Each row of a before or after table is a point. One or more steps were done to the points. Then noise was added and the rows were shuffled. The steps act on columns, c1 being the first. Write out the steps. A step turns or swaps two columns, mirrors them in a line or flattens them onto one, adds a multiple of one to another, or multiplies or shifts one. Angles are multiples of 10 degrees, from the lower column toward the higher: turns from -170 to 170, lines from 10 to 170 but not 90. Use the fewest steps. Two steps may share a column if one is a turn and the other turns, adds or multiplies; they go together, in the order done. Otherwise the lowest column goes first.

Before:
[32 41]
[0 43]
[32 18]
[-17 -15]
[-25 -41]
[-85 -62]
[-69 -48]
[-22 38]
[34 -21]
After, 9 rows:
[24 44]
[1 -38]
[9 105]
[4 83]
[34 -20]
[4 23]
[-37 -20]
[-45 1]
[-22 -47]
Steps: mirror c1 and c2 in the line at 150 degrees

Before, 12 rows:
[-44 -2 9 7 0 -95]
[-78 4 46 6 -49 -43]
[10 39 45 80 -14 -9]
[-14 -24 68 -14 19 -24]
[9 56 -49 -56 5 -55]
[46 28 -36 17 -21 33]
[22 17 -14 83 10 -32]
[-41 56 -5 -18 -27 73]
[3 -66 64 -47 -33 -6]
[10 -44 47 -10 -20 -21]
[51 -50 -43 44 -10 -1]
[26 -26 -14 38 4 10]
After (12 x 6):
[50 -50 24 45 -66 -4]
[19 -46 -32 10 -60 -22]
[-4 78 27 -20 31 34]
[6 5 5 58 45 -57]
[29 3 -1 -36 16 6]
[29 -96 -4 -8 -7 -94]
[-119 71 30 17 4 69]
[51 -43 15 10 -51 -23]
[28 7 -2 -84 15 -31]
[-13 30 10 -78 -50 -8]
[-33 -85 35 -5 -53 -42]
[73 -7 12 -47 41 -3]
Steps: add 1 times c6 to c2; turn c1 and c2 by 40 degrees; mirror c3 and c5 in the line at 130 degrees; multiply c4 by -1

Before:
[6 8 -19 -52 -4 -18 -35 22 21 63 -16]
[-25 -20 -2 48 -52 -37 -30 -32 19 -52 26]
[13 -13 17 -24 -13 -4 -22 43 -19 64 -37]
[23 -29 5 -9 4 -25 7 21 6 17 24]
[15 -1 -30 -14 23 -4 -18 29 -13 14 -15]
[12 29 39 45 -17 -46 21 -21 66 -17 -52]
[41 -14 -13 -14 14 2 -13 -17 -14 49 -8]
[5 23 5 9 32 -16 -33 15 15 61 -5]
[-6 28 -16 39 -5 -48 28 -15 18 29 -16]
[-30 -32 -12 42 -46 3 -19 1 61 -5 -7]
After:
[10 -21 -18 -51 28 -44 -34 50 9 63 -16]
[5 2 -31 -15 28 -10 -20 60 -14 12 -17]
[26 -9 4 9 62 -36 -35 43 13 63 -5]
[25 -8 -15 40 10 -124 27 16 28 29 -15]
[5 -7 -11 -12 42 4 -12 15 -44 51 -9]
[-5 5 17 -23 19 -11 -20 71 -22 65 -39]
[-28 -12 -2 47 -78 -91 -31 -2 21 -51 23]
[-14 -24 4 -8 12 -62 8 51 -25 17 26]
[-41 -47 -12 45 -50 8 -20 34 40 -7 -10]
[32 -57 34 45 -26 -119 22 6 37 -18 -53]
Steps: turn c1 and c2 by -60 degrees; turn c2 and c9 by 60 degrees; add 0.5 times c10 to c5; multiply c6 by 2.5; shift c8 by 30

Before, 12 rows:
[-21 -3 25 18 11 40 19 11 7 26 -32 -15 -28 19 -19 13 10 -27]
[16 -2 26 7 38 43 4 -19 30 6 -14 4 2 10 27 32 2 -36]
[17 9 9 22 41 -17 4 4 28 -26 -31 41 -12 0 -24 15 15 15]
[30 -1 20 -28 32 -3 3 52 3 15 44 24 26 -11 10 17 -25 -16]
[6 -2 -23 26 23 -21 0 12 -6 -17 -20 17 -40 45 27 -4 6 -23]
[-10 -16 -5 7 9 17 -3 6 -8 0 8 28 -6 -11 14 21 -4 -28]
[25 -24 7 -10 -4 18 0 13 17 -7 26 44 -4 48 -34 -5 -11 -42]
[6 -17 13 40 -14 2 -39 -9 -7 -34 -16 53 7 14 -1 1 -6 21]
[12 -5 9 20 -4 6 -5 21 18 -22 43 31 6 -15 4 6 12 -3]
[-29 8 7 -8 -10 -16 50 20 -12 7 -20 4 -25 -11 6 -1 3 3]
[-22 -6 19 37 -6 10 11 -9 -3 4 -1 17 17 -1 5 30 7 -14]
[13 -4 11 6 18 31 -16 16 6 9 8 32 23 14 -8 9 40 16]
After (12 x 18):
[19 -1 20 -12 -1 28 16 23 10 -23 42 5 17 -26 4 8 13 -2]
[-49 -1 22 -27 10 -16 -3 13 -11 25 -32 41 -84 7 -19 13 11 -26]
[-37 -5 13 -35 -4 16 17 -7 -14 5 -3 12 51 -13 4 30 14 -13]
[65 -31 6 -6 -14 52 54 -10 -14 -35 -17 4 21 5 0 0 14 22]
[36 13 10 6 19 31 13 15 -2 9 10 30 71 4 -9 11 39 13]
[25 -47 14 7 -3 45 -7 13 10 -6 25 16 -11 37 -33 -4 15 -42]
[6 0 -21 -20 23 17 15 11 8 -18 -19 -21 -121 36 26 -5 8 -23]
[-7 -29 -11 -1 8 27 9 5 -3 -2 9 16 -18 -21 15 22 12 -26]
[-103 14 -5 -29 -11 4 -43 19 -15 8 -21 -19 -76 -22 6 -1 -8 3]
[26 -13 20 19 30 24 -20 51 -10 15 44 -6 77 -20 10 18 -20 -14]
[11 -4 39 -8 36 5 0 -17 5 8 -14 43 8 2 26 35 5 -34]
[10 23 25 -20 39 41 9 5 15 -27 -32 -18 -37 -11 -23 14 2 15]
Steps: add -1.5 times c7 to c1; turn c4 and c7 by 140 degrees; multiply c2 by 2; turn c2 and c17 by -30 degrees; turn c3 and c9 by -40 degrees; swap c6 and c12; multiply c13 by 3; shift c14 by -10
